Each row of a before or after table is a point. One or more steps were done to the points. Then noise was added and the rows were shuffled. The steps act on columns, c1 being the first. Name the steps. A step turns or swaps two columns, mirrors them in a line or flattens them onto one, adds a multiple of one to another, or multiplies or shifts one. Angles are multiples of 10 degrees, from the lower column toward the higher: turns from -170 to 170, lines from 10 to 170 but not 90. Use the fewest steps. Two steps may share a column if one is a turn and the other turns, adds or multiplies; they go together, in the order done. Otherwise the lowest column goes first.
(in the rows, 128 means zero)

Before (8 x 3):
[[ 86 112 127]
 [151 163 127]
 [145 117  97]
 [169 148 160]
 [ 79  51  59]
 [156  87  77]
 [145  64 107]
 [ 99 156 119]]
After (8 x 3):
[[ 98 153 171]
 [169 121 126]
 [145 139  81]
 [ 79 113  73]
 [156 130  35]
 [149 153 127]
 [145  93  54]
 [ 87 116 160]]
Steps: turn c2 and c3 by 40 degrees; add -1 times c1 to c3

Before (13 x 6):
[[ 96 128 161 153 152  80]
 [ 86  53 116 157 149  88]
 [182 147 109 168  88 166]
 [160  78  52 101 155 121]
 [123 124 101 143 152 137]
 [103 151  60  70 177 113]
 [ 86 153 163 115 130 118]
 [183 164 164  99 112  65]
 [170 131 156 162 121 174]
 [173 169 114 141 135 131]
 [171  49  76  80  90  83]
 [ 69  89 145 125 139 143]
 [131 100 117 116  65 156]]
After:
[[127 173  86 165 116  81]
 [162 187 126 101 109 212]
 [151 186 130 168  76  60]
 [ 50 169 197  81  78 173]
 [ 93 133 127 120  49 109]
 [170 173 135 148 134 106]
 [158  88  97 117 135 164]
 [127  91 127 150 160 172]
 [ 77 163 200 103 159 118]
 [127 124 148 141 151  96]
 [ 44  83 158 156 169 142]
 [155  94 192  70 194 148]
 [ 85  73 105 125 138 128]]
Steps: swap c1 and c2; turn c3 and c6 by 150 degrees; add -0.7 times c4 to c6; multiply c5 by 1.3

Before (9 x 11):
[[110  85 184 183 147 178 154 169 103 132 148]
 [113  64 129 114 133 169 175 123 113 157 154]
 [102  87 103  96 167 161 128 100 108 137  92]
 [113 148 133 147 153 112 167  98 221 112 130]
 [162 100 186 124 107  32 159 106  61 185 102]
 [106 122 110 129 107  91 164 149 218  61  88]
 [ 62 169 146 110  76 135 124  98 143 131 100]
 [121 167 122 156 133 138 196 123 167 108  84]
 [102 120 176  90 107  38 164 127  99  93 155]]
After:
[[157 157 132 152 103 144 162 153  29  49  23]
 [125  89 134 145 169 143 191 128 177 144 124]
 [101 136 159  96 142 162 158 119 239 188  86]
 [ 61  86 137 112 124 184 124 154 203 116 127]
 [ 98 163 107  98 187 115 128 157 123 134 145]
 [100 135 181  94  65 118 155 133 117 117  57]
 [113 197 110 119 118 116 174 147 116 100 179]
 [106 173 173 188 126 114 156  92 143  87 181]
 [107 110 131 113 131 104 171 153 239 132 112]]
Steps: turn c4 and c9 by 20 degrees; add -1 times c1 to c9; turn c2 and c8 by -170 degrees; mirror c3 and c10 in the line at 160 degrees; turn c6 and c11 by 70 degrees; turn c5 and c6 by -60 degrees
